Each row is a point. The points of each table are mixes of a few directions, plus a little noise. Count the directions of each table, and those that both share. Where both have some left over, give the other angles between the two spaces (their principal angles), to ten degrees, smallest first.
(in the rows, 128 means zero)

First:
[[ 99 135 143]
 [184 113  97]
 [ 73 143 160]
 [187 111  94]
 [127 128 129]
 [ 96 137 145]]
Second, 5 rows:
[[141 124 121]
 [100 136 144]
 [105 135 141]
 [ 86 140 150]
 [207 106  84]]
Directions: first 1, second 1, shared 1

First, 8 rows:
[[127 129 128 129]
 [120 120 130 118]
 [ 61  77 141  67]
 [109 115 129 112]
 [117 122 129 119]
 [191 175 117 184]
 [180 168 119 174]
 [117 121 129 121]]
Second (7 x 4):
[[115 183 161 139]
 [125 155 177 143]
 [157 177 176 141]
 [113 109 104 122]
 [117  79  90 117]
 [137 115  86 114]
 [132  76 102 120]]
Directions: first 1, second 3, shared 0; angles 40

First (8 x 6):
[[128 102 129 167 118 110]
 [131 131 103 151  85 131]
 [131 111 156 101 149 151]
 [113 147 154 118 184 158]
 [122 208  62 131  92 110]
 [134 141 134  79 128 161]
 [136 120 131 104 116 137]
 [130  63 156 172 151  66]]
Second:
[[127 133 133 119 129 127]
 [122 158 157  77 131 121]
 [119 179 176  42 133 115]
 [129 124 123 135 128 129]
 [137  80  83 207 124 140]
 [127 132 132 122 128 127]
 [122 163 162  69 131 119]
 [135  89  91 193 124 137]
 [135  92  94 187 125 136]]
Directions: first 4, second 1, shared 0; angles 30

First (10 x 8):
[[137 157 109 157 115 121 147 140]
 [176 128 113 142 121 163 132 121]
 [104 164 177 132 138 103 100 145]
 [ 86 138 136  92 154  57 126 135]
 [ 87 135 187 141 111 127  90 131]
 [190 107  82  98 171 162 156 123]
 [134 131 142 145 124 157 122 134]
 [ 53 104 134 117 134 110 140 138]
 [148  94  80 120 126 155 158 116]
 [165 121 120 134  86 126 110  95]]
Second, 9 rows:
[[130 157 116 105 132 142 121 128]
 [125  76 150 170 120 106 139 130]
 [129 147 120 113 130 136 123 127]
 [126  98 140 151 124 116 134 128]
 [139 249  78  34 147 180 103 126]
 [123  63 154 179 118  99 142 129]
 [129 132 127 125 129 130 127 127]
 [124  84 147 163 120 109 138 129]
 [130 146 121 113 131 135 125 127]]
Directions: first 5, second 1, shared 0; angles 60

First:
[[137 109 145 115 147 156 115 131 104]
 [ 96 193  71 178  70  27 169 131 212]
 [127 129 128 127 127 130 128 125 128]
 [141 103 148 123 159 148 107 154 105]
 [135 113 142 108 138 163 120 113 101]
 [139 108 147 106 142 168 117 114  98]
 [129 128 125 153 141  98 121 174 143]
 [120 144 117 114  99 133 145  82 132]]
Second, 8 rows:
[[144 100 141 197 134  90 161 149  98]
 [144 153 103 108 117 125 108 113 138]
 [ 99 109 153 108 141 156 134 137 134]
 [132 129 127 132 126 123 128 128 126]
 [128 137 123 116 125 132 120 122 133]
 [143 103 141 186 133  95 156 146 102]
 [ 83 166 118   7 126 201  79 100 179]
 [153 129 118 164 121  97 134 129 114]]
Directions: first 2, second 2, shared 0; angles 60, 60

First, 10 rows:
[[136 111 119 127 129 136 106 135 109 126 112]
 [130 172 198 218  82 104 166  97 151 165 154]
 [145 111 127 118 124 136 115 126  81 134 102]
 [132 105 105 111 139 140 101 142 113 118 112]
 [ 97 152 103  61 162 118 171 130 180 103 163]
 [146 111 146 194 102 134  89 132 110 144 110]
 [147 118 139 129 117 132 123 119  79 141 104]
 [132 100 104 139 134 142  82 150 129 117 115]
 [113 184 159  70 132 102 228  88 129 139 158]
 [102 116  81 113 160 135  98 162 198  94 151]]
Second (8 x 11):
[[157 127 166 140  99 128 139 102  47 159  93]
 [110 128 105 121 144 128 120 145 179 109 148]
 [106  94  70 138 158 146  59 179 202  88 140]
 [131 167 171 106 113 109 202  88  98 152 136]
 [143 114 133 142 117 135 109 129  96 135 110]
 [138 128 139 133 120 128 131 121 105 137 119]
 [142 146 162 123 110 120 164 100  83 152 120]
 [ 96 121  83 120 159 132 101 164 213  94 159]]
Directions: first 3, second 2, shared 2
